Every row gives one point. The window is the flat piece filled in between its corners: a triangle in 3 columns, a solid with four corners in 4, and so on. A path goes straight from each point to the next, and from the last back to the first. List the points from which the path goes on through the window.
In the rows, 128 means zero.

Window (4 x 4):
[[124 119 226 129]
 [ 79 140  94  74]
 [142 165 176 145]
 [140 132  78 115]]
Path:
(1): [ 94 164 172 176]
(2): [ 88 133 181 160]
(3): [184 190 126  87]
(4): [166 117 112  66]
(5): [ 89 134 124 145]
(6): [108 104 164 158]
(7): [141 178 221  69]
(8): [155 157 202 132]
(9): [110 128 152 170]
(10): [110 181 131 162]
(11): [147 139 122  88]
(12): [188 173 136 116]
(13): [118 117  75 116]
(14): [ 45 112 160 124]
(15): [199 196 100  95]
(16): [152 155 158 114]
Through the window after points: 2, 6, 12, 14, 16

Window (6 x 6):
[[156 120 122  96 156 125]
 [143 105 138 170 156 136]
 [ 34 155  91  90 128  72]
 [138 166 128 118 139 179]
 [172 137  89 156 141 117]
 [ 48  79 124 135  11  54]]
Path:
(1): [ 93 103 110 149 114 120]
(2): [157 116  65  53 177 196]
(3): [137 126 176 160 122  56]
(4): [109 151 124 147 123  74]
(5): [ 75  59  83  80 104 119]
(6): [136 106  63 169 155 132]
(7): [181 162 168 124 119 102]
(8): [160 142 135 100 112  33]
(9): [ 45 135  81 145 153 174]
(10): [127 106  83 138 128 109]
(11): [153 153 140 137 123 131]
(12): [ 69 160 164 197  94  84]
(13): [108  86  76  71 106  83]
(14): [109  84 101 148  95 127]
(15): [149 148 165 124  72  69]
(16): [ 98 126 172  85  84  78]
Through the window after points: 2, 6, 8, 10

Window (8 x 8):
[[ 96 173 166  95 119  90 150 153]
 [145 101 108 149 117 117 156 113]
 [ 56 113 115 101 130  61  84 157]
 [  7 101 123  72 167  86  83 111]
 [174 157 124 184 175 143 140 155]
 [121 137  89 166 125 167 113 136]
 [142 156 149 129 138 120  87 124]
 [135 166  96 175 136 109 135 106]]
Path:
(1): [ 97 139 145 166 118  85 130 128]
(2): [134 117 154 167 133  99 119 156]
(3): [122 177  88 125 125 130 139 116]
(4): [169 167 105 126 168 103 115 135]
(5): [124 131 146 163 135 138 121 134]
(6): [106 154 130 214 137  84 161 111]
(7): [132 148  72  88 140 147  82 122]
(8): [134 154  98 122 133 150 107 123]
(9): [115 134 140 166 133 120 105 138]
(10): [103 125 161 178 126 128 133  58]
(11): [ 85 124 107  94 133  87  96 144]
(12): [152 146  99 116 140 130 107 140]
Through the window after points: 4, 6, 8

Window (9 x 9):
[[ 34 184 113 143 130 124 142  95  98]
 [ 92 109 143 128 219  72 144  67 136]
 [147  69 149 188 204 140 132 100 108]
 [179 167 145   8 144 103  99 146 112]
 [116 196 119 170  88 180 121 138 191]
 [ 90  65  55 110 121 168 114 165 140]
 [176 118 192 101 222 149 171 139 146]
 [ 92 140 123  41  91 170 101 111 141]
 [201 166  78 104  97 172 158 120 143]]
Path:
(1): [109 152  78  90 140 145 111 122 140]
(2): [ 75  82 170 178 121 138 186 139  90]
(3): [135 111 137  91 122 127 142 147 160]
(4): [138 199  97  88 180 176  78 110  92]
(5): [ 94 189 110 140 174 225 121  81 163]
(6): [122 132 108 115  84  96 132 137 126]
(7): [141  95 147 167 152 136 166 131 126]
(8): [123 141 115 145 213 122 108  78 127]
Through the window after points: 1, 3

Window (11 x 11):
[[ 20  62 136 126  51 225 112 120 109  77 212]
 [150 118 104 139 100 125 136 137  74 136 115]
 [152 122 191 119 134  86  45  76 122 100  77]
 [139  77 153 112 116 176 144 140 163  53 139]
 [126 187 133  81 182 121 129  92 121 110 153]
 [130  72  32  81 194 197  62 107  97  90 101]
 [141 136 142 207  83 175 111 107 133 157 194]
 [142  35 123 119 172 117  72 215 130 127  34]
 [ 90 127 152  70 161 160 147  54 128  96  73]
 [140 119 112 134 117  80  96  99 164 138 146]
 [156 174  95  41 116 150 115 130 166 154 164]]
Path:
(1): [127 126 103 138 114 146 105 115 118 112 115]
(2): [159 118 156 115 132 147 148 122  98 163 186]
(3): [150  25  88  72 164 141 116 133  98 144 159]
(4): [101 137 139 107 129 145  98 106 142  79  87]
(5): [116 200  85 185 162 178 102  72 165 101  96]
(6): [129 121 146 103 124 140 120 118 113 127 177]
(7): [118  49 204  76 152 135 111  86  55 160  74]
(8): [120 146 127 136 100 138 102 120 176  78 147]
Through the window after points: 1, 5

Window:
[[134 123 143 100 107 150 116  78  72 139  63 108]
 [145 116 118 143 179  86 140  91  81 113 109 103]
 [173 120  33 102  99 166  76 133 139  32 129 143]
 [128 139 105 149  86  82 115  57 117 127  73 125]
 [117 190 166 115 138 160 175 147 141 150 187 168]
 [110 126 171 134 110  96 169 145 142  91 144 126]
 [ 58 136 139 106 142 178  77 149 167 159 199 153]
 [121 163  99  65 143  91 168 108  95  84  67 121]
 [132 125 139 147 162 134  96  87 138 104  66 140]
 [149 121 120 140 163  78 166 184 110 130  94 149]
 [179 133 212 121 196  57 111 196 153 154 189 181]
 [144 205 108  90 137 117 178 162 115 106  90  62]]
Path:
(1): [ 91 178  94 114 124 101 108  92  46  82 123 200]
(2): [187 100 133 129 155 140 138 139 201 119  70  53]
(3): [148 132 122 120 139 151 160 134 169 136 154 149]
(4): [ 86 163 150 107 157  66  85 162  96  87 127 125]
(5): [144 208 115 127 144  91 154 143   7  96  94  90]
(6): [133 140 121  71 128 145 163 146 239 124 107  94]
(7): [166 131  96  84 153 130 114 125 159 164 141 134]
(8): [112 147 150 136 125 120 143 157  77  47  91 130]
(9): [ 94 149 130 193 131 117  77 173  88 116 119 188]
(10): [161 126 152 109 170  84 150 136 131 129 136 126]
(11): [142 124 133  90 124  97 162 105 153 113 116 135]
(12): [114 179 138 164 138 138 107 181  84 141 121 149]
(13): [104 194 121 125 143 130 115 113 105  91 103 142]
(14): [142  95 122  96 127 102 143 102 130 133  87 116]
(15): [158 110 121  83 136 118 157 122 163 100  74 150]
(16): [114 184 139 172 174 109  92 132  55 162 187 115]
Through the window after points: 1, 5, 9, 13

Window:
[[163  89 186 193 180  75  67 117  75 158 161 119 171 230]
 [ 90 101 106 111 155  99 160 144 144 123 126 142  66 100]
 [119 194 184 167 185  97 100 147  56 139 156  87 123 173]
 [ 95 141  98 150  34 158 197 159 122  82 131 124  98 131]
 [174 147 190 151 206 140  30  96 113  98 153 111 127 231]
 [111 108 232 151 162 160  91  76  86 151 174 148 125 157]
 [135 157 101 139  75 119 138 110 135 175 151 205  34  99]
 [ 80 158 156 186  64  99 125 113 169 113  92  91 110 119]
 [133 142 106  75  79 165 159 181 186 211 133 182  96  61]
 [ 75 164  86 166  95 163 207  98 161 166  93 119  92 150]
 [190 135 148  71 101 111 191 104 133 172 125 141  74  92]
 [155 139 178 152 181 128  69  96  57 128  87 178 161 157]
 [126 148 166 186 109 137 200 171 167 130 100 163  64 131]
 [114 115 110 194  74 178 152 146 123 150  83  81  47 101]]
Path:
(1): [ 65 169 196  89 103 176  54 181  54 165 114 145  59 168]
(2): [165 126 131 167 123 104 160 107 148 117 138 137 115 121]
(3): [140 125 150 187 150 171 146 144 168 122 137 141 125  69]
(4): [112 134 130 137  86 114 149 123 122 148 101 110  65 135]
(5): [106 140 165 134 119 127 109 157 114 129 123 158  66 201]
(6): [165 142 121 179 135 159 188 100 177 166 121 113 141  50]
(7): [115 164  97 173  99 145 178 117 139 135 147 182 114 103]
(8): [123  87 198 110  92 119 117 159 106 163  86  69  41 160]
(9): [ 76  90 147  60 107 134 108 185 169  99  59 118  42 172]
(10): [141 145 146 167 125 120 130  96 106 157 148 136 125 129]
(11): [158  78 104 207 129 162 142  80 165 140 182 123  85  52]
(12): [125 154 148 118 120 126 146 131 119 147 101 127  90 161]
Through the window after points: 3, 5, 11

Window, 14 rows:
[[125 136 124 144  55 144  89 110  91 171 111 108 121 101]
 [126 134 103  85 142 173 155 100  97 143 112 166  60 128]
 [207 152 132  87 108 133  97 107 117 174  84 120 102 123]
 [ 70 105 168  66 179 112 143 167 160  80 172 129 140 161]
 [114 122 134  99 110 169 112  91 169 154 138 145 181 165]
 [118 119 133 132  81 117 113  95 173 185 104 106  89 174]
 [ 91  80 109 107 196 132 118 169 221 102 218 149 135 132]
 [167 190  77 135 128 143 152 118  94 114 105 129  99 165]
 [ 62 147  94  49 161 109 142 136 203 116 174 125 143 115]
 [ 93  58  92  78 167  85 175 149 176 110 163 154 169 136]
 [102 108 136  84 191 128 212 141 180 124 222 110 145 125]
 [138 123 155 136  77 138 125  79 187 110  96 132 120 104]
 [135 175 139 130 143  99 142 104 119 160 134 191 107 129]
 [156 149 111 127 133 122  95  30  82 143 105 111  94 135]]
Path:
(1): [129 146 104   7  82 142 142 117  87 119 162 156 131 167]
(2): [ 99 111 156 175 152 121 108 123 167 139 120 104 125 111]
(3): [109 136 136 106 132 135 142 105 138 154  89 102 113 137]
(4): [139 130 110  97 122 114 130 109 141 129 181 151 122 134]
(5): [113 165  87  42  78 128 138  93 153 123 190 132  96 150]
(6): [117 105 139 127 157 140 144 135 162 139 132 138 142 127]
(7): [121 130 138 115 167 122 145 122 133 148 127 128 140 134]
(8): [107 128  73  49 110 141 139 123 158 103 198 138  80 155]
(9): [135 152 132  87  84  99 103  65 153 103 146 135  69 119]
(10): [110  92 128 149 150 173 163 160 177 191  82 118 180 157]
(11): [132 138 124 128 162 153 180  51 117 219  78 126 161 135]
(12): [136 126 125  81  78 117  42 137 164  63 180 133  88 152]
(13): [148  87  77 105  73 130 127 129 108 123 163 148  90 108]
(14): [ 80 192 201 122 241 108 157  91 226 147 112 141 173 168]
(15): [118 146 144 126 130 146 138 115 132 132  42  92 156 122]
(16): [134 131 108  80 111 114 127  81 153 141 196 170  80 135]
Through the window after points: 1, 9, 11, 13
